Each row is a point. Each copy is the shape, with its points in the same order, turned, moved and blurred by noise. Some copies are also mirrored. Which?

Shape (7 x 2):
-25 18

35 -6

29 21

40 3

5 12

-1 15

-56 -9
Copy 1:
-23 -19

29 16

31 -13

37 9

5 -9

1 -11

-60 -1
Copy 1 is: mirrored
Copy 2:
-9 29

18 -27

33 -3

28 -24

10 6

5 12

-51 30
Copy 2 is: only turned
Copy 3 (7 x 2):
32 3

-28 12

-13 34

-32 24

3 12

10 14

42 -42
Copy 3 is: mirrored

Shape:
28 28 -25 9

28 13 -38 6

2 29 34 32

7 9 -43 12

26 2 -17 -3

-48 -54 5 -10

-10 58 6 35

-40 -42 13 -13

4 10 5 54

-38 -43 4 -11
Copy 1:
20 -26 -1 -3

24 -25 -19 -11

-21 0 25 35

3 -29 -28 -12

17 1 -13 -12

-58 44 -43 -28

-26 -39 28 25

-53 43 -30 -26

-18 -11 -13 43

-50 39 -34 -25
Copy 1 is: mirrored
Copy 2, 10 rows:
-26 -40 16 27

-14 -55 11 22

-13 27 15 30

-6 -51 -10 23

-3 -39 20 7

54 -3 -36 -32

-42 14 -9 44

42 2 -26 -33

8 3 3 52

43 -6 -27 -29
Copy 2 is: mirrored
Copy 3, 10 rows:
31 5 2 31

33 -1 -18 30

-16 -9 48 28

18 -2 -29 27

31 -18 -3 -1

-45 -34 -31 -43

-16 22 28 41

-34 -19 -19 -50

-16 -23 13 40

-29 -27 -31 -41
Copy 3 is: only turned
Copy 4:
-20 50 -19 14

-29 41 -32 3

-10 28 41 21

-39 39 -31 -6

-10 25 -32 11

-17 -43 0 -44

-23 60 40 8

-6 -36 1 -39

-44 23 24 36

-16 -34 -4 -34
Copy 4 is: only turned

Shape (9 x 6):
1 18 -22 -28 -5 13

6 -4 13 -20 18 -13

-25 -26 -6 -12 -27 -17

-29 -17 25 -13 27 -12

-7 -33 -22 -10 -6 -7

30 1 -7 -11 -9 25

-1 38 -20 -2 -41 33

1 -40 16 -38 22 10

-51 17 -22 38 16 -2
Copy 1, 9 rows:
19 -9 -2 -25 6 0

-11 -22 18 -2 -13 -25

-33 -31 -13 8 17 13

-36 -31 37 1 6 -19

-25 -16 -23 -11 19 -13

29 -22 -14 4 -1 -26

49 -8 -13 -2 26 29

-20 -53 8 -22 6 -51

-20 25 32 18 51 11
Copy 1 is: only turned
Copy 2 (9 x 6):
-15 18 25 -16 -19 20

7 11 22 1 22 -9

0 -29 21 -35 -8 -25

-8 -21 26 -18 48 -12

14 -12 2 -29 -3 -4

6 4 17 17 -24 17

-44 -3 20 4 -50 21

35 -13 40 -11 27 15

-60 -12 -28 -30 26 5
Copy 2 is: only turned
Copy 3, 9 rows:
-12 1 -29 -30 3 15

-13 -30 0 -13 5 -13

0 17 -20 6 -18 -34

-2 -40 -8 24 -9 -14

-23 9 -8 -6 -29 -19

0 -1 5 -49 -10 11

22 38 -22 -33 10 31

-8 -46 -9 -18 -36 -18

-12 19 -2 50 4 33
Copy 3 is: mirrored
Copy 4 (9 x 6):
3 -20 -31 8 4 11

-2 -5 -1 -4 37 -5

0 -39 10 -30 -8 -10

-27 -3 15 -16 37 9

14 -43 13 -16 8 -1

40 -6 -22 2 10 14

12 -4 -40 4 -42 17

10 -27 9 -24 55 29

-32 -2 35 26 -29 3
Copy 4 is: only turned

Shape, 14 rows:
-9 -10 6 16 3 6 13 3 -20

-18 -31 10 19 -4 2 -3 -16 5

-18 7 -4 7 25 3 8 -6 -9

10 18 6 10 -6 8 8 -20 5

-3 -25 14 6 -3 -3 13 -21 13

-11 13 36 9 1 -11 -46 -3 12

12 15 1 12 -8 -8 11 3 -3

1 15 3 -24 -8 -2 -24 5 2

-15 4 -1 6 -14 9 -28 -1 4

-60 -5 4 14 -14 9 8 7 -15

2 20 1 7 -13 -1 7 6 13

10 5 0 7 -14 -28 -4 -7 -29

6 15 6 16 -7 -1 -21 14 -5

9 17 -8 10 -13 -43 4 -2 -2
Copy 1, 14 rows:
-7 0 2 14 -21 10 7 7 5

-30 -17 24 4 -8 6 -4 0 -7

-9 3 -14 6 -11 4 16 -20 -2

10 4 12 -7 2 21 -7 -20 15

-15 -12 26 -19 -9 2 0 -2 -3

-23 25 25 23 38 -13 -13 -19 7

11 4 3 2 -8 3 -9 -8 28

8 14 -8 5 23 -13 -26 -8 -3

-15 -1 0 20 17 7 -27 -8 0

-45 16 -12 19 -31 17 -19 1 -7

-1 6 -4 -5 1 6 -20 -10 29

21 5 18 24 -21 -13 -17 -11 8

0 7 2 26 14 -1 -14 -4 24

12 1 11 7 -20 -26 -23 -27 32
Copy 1 is: only turned
Copy 2 (14 x 9):
9 13 8 -3 -17 -22 20 -4 -9

16 7 32 14 -12 0 -1 -16 -1

-3 27 2 -11 -4 -16 1 2 5

20 -2 0 -4 15 -11 15 2 25

19 -6 33 -2 6 -3 -3 -15 0

49 16 -9 13 -2 27 -19 17 4

18 -13 -14 -8 -1 -18 11 1 8

11 -2 -8 3 14 18 5 30 -1

10 2 2 22 -11 16 8 16 13

2 14 32 -1 -49 -9 9 25 3

17 -19 -9 -12 -5 -3 9 8 17

22 -8 -9 14 7 -37 0 19 -14

24 0 -21 10 -9 1 11 12 2

17 -26 -19 3 0 -30 -20 10 2
Copy 2 is: mirrored
Copy 3, 14 rows:
-3 -3 -19 -8 0 -3 9 3 -19

-6 -21 -14 -26 -10 15 24 -12 -4

13 10 -7 -20 7 7 -9 -11 -17

10 13 -13 8 -17 25 4 -1 3

1 -12 -4 -10 -4 20 35 -16 -1

-35 -6 15 -16 -30 37 -21 -11 3

2 6 -7 17 -11 0 -1 -4 -1

-17 19 16 -9 -6 11 -11 7 23

-16 -2 -10 -22 -15 12 -11 2 20

-28 7 -44 -37 6 -11 2 -22 -8

-3 9 -12 16 -5 8 -6 -11 15

-6 14 8 1 -34 -17 11 2 -10

-14 -5 -3 4 -18 6 -19 8 3

4 11 12 19 -29 -16 -1 -22 6
Copy 3 is: only turned
